Each point is reached from the start by the listed moves, each made once or not at all, plus a little noise. Is the number of moves made odd or even? Then give how often each move was made.

Moves:
(1): [ -9.3 -18.2  -8.6]
(2): [ 2.9 14.5 20.2]
(3): [-16.4   2.2  -2.5]
Start: [10.9  4.7 -2.6]
Points:
[13.5 19.6 17.5] => odd (0, 1, 0)
[-1.7 21.6 15.7] => even (0, 1, 1)

Moves:
(1): [  1.7  -5.7   5.5   0.2 -17.2   4.4   0.4 -10.8  14.8  -7.0  13.1  10.6]
(2): [ 7.1 -4.4 -0.9 -0.4 -8.2  6.0  3.0 10.5  4.1  4.3 -4.3 -0.5]
(3): [ -7.2   1.3 -12.8  -7.8 -13.3  -9.2   4.2  13.4  -3.6 -11.1  -3.5  10.2]
(4): [ -2.3   3.8   5.1  -1.2  -6.4 -11.3   3.3  -7.0   8.5   4.3  -8.3  -2.4]
(5): [  4.8  -9.6  10.3  -1.4   8.5  -2.5  -6.1   4.1  15.3 -15.2  -2.2   2.2]
(6): [  2.0   6.0  13.3  -0.1  -6.1 -17.4  -4.2  -3.8 -11.8   6.1  -7.1   1.8]
(7): [-1.6  3.2  2.5  2.9 -8.1 -4.7  1.3  1.0  0.9  5.0  3.5  2.5]
(8): [ -1.3 -14.3  -3.1  -8.1  -2.4 -12.6  -6.6   1.3   4.7  16.9   6.3  -6.9]
(9): [ -3.5  12.8   3.0 -10.6   2.0   5.1  -9.8  -8.5   1.1   0.0   2.5  10.0]
(10): [-4.4  1.8  4.8  3.5 -2.3  5.7  4.7 -3.6 -2.2  4.4 -4.6  2.8]
(11): [ -2.0   0.8   6.9 -11.0   2.9   3.6   1.2  -1.1   3.5   3.0  12.9 -10.2]
(12): [10.2 -4.2 -0.5  8.8 -0.3  9.2 11.2 -8.4 10.2 14.6 -3.3 12.5]
Start: [ -4.5  -4.6   3.4  -2.2  -2.8  -2.2  -4.8  -0.1  -5.3  -3.3   3.9 -11.1]
Points:
[-15.6   3.7  14.2 -23.1 -47.6 -40.9  -9.6   3.2  -3.6  26.3 -11.6   6.0] => even (0, 1, 1, 1, 0, 1, 1, 1, 1, 1, 0, 0)
[ -0.1  -5.0  25.1 -10.4 -54.5 -11.4  19.0 -12.1  18.1  14.4  -1.8  14.7] => even (1, 1, 1, 1, 0, 1, 0, 0, 0, 1, 1, 1)
[-12.3 -16.6  11.7 -30.6 -32.3 -28.5 -20.1  -6.7  34.2 -16.6  11.4  12.5] => even (1, 0, 1, 1, 1, 0, 0, 1, 1, 0, 0, 0)
[ -0.4  -3.2  27.8 -12.9 -25.3 -34.7   6.2  -0.6  17.9   2.7  -2.7   6.1] => odd (0, 0, 1, 1, 1, 1, 1, 0, 0, 0, 1, 1)
[ -3.7 -31.7  21.6  -7.8 -16.3  -7.4 -12.5  -9.1  25.5  -3.8  17.0  -2.1] => even (1, 0, 0, 0, 1, 0, 0, 1, 0, 1, 0, 0)
[-12.9  -9.0   3.1 -15.5 -33.5 -45.6  -9.8  11.6 -14.6  13.2   3.1  -2.6] => even (0, 0, 1, 0, 0, 1, 1, 1, 0, 0, 0, 0)
[ -7.4   0.2  30.0 -33.3 -25.7 -18.2 -20.2  -7.1  14.2 -27.8  20.4  14.2] => even (1, 0, 1, 0, 1, 1, 0, 0, 1, 0, 1, 0)
[-19.4   0.0   1.5 -37.4 -21.7 -20.2 -14.9   4.8   1.7  10.6  24.2  -6.3] => odd (0, 0, 1, 0, 0, 0, 1, 1, 1, 0, 1, 0)
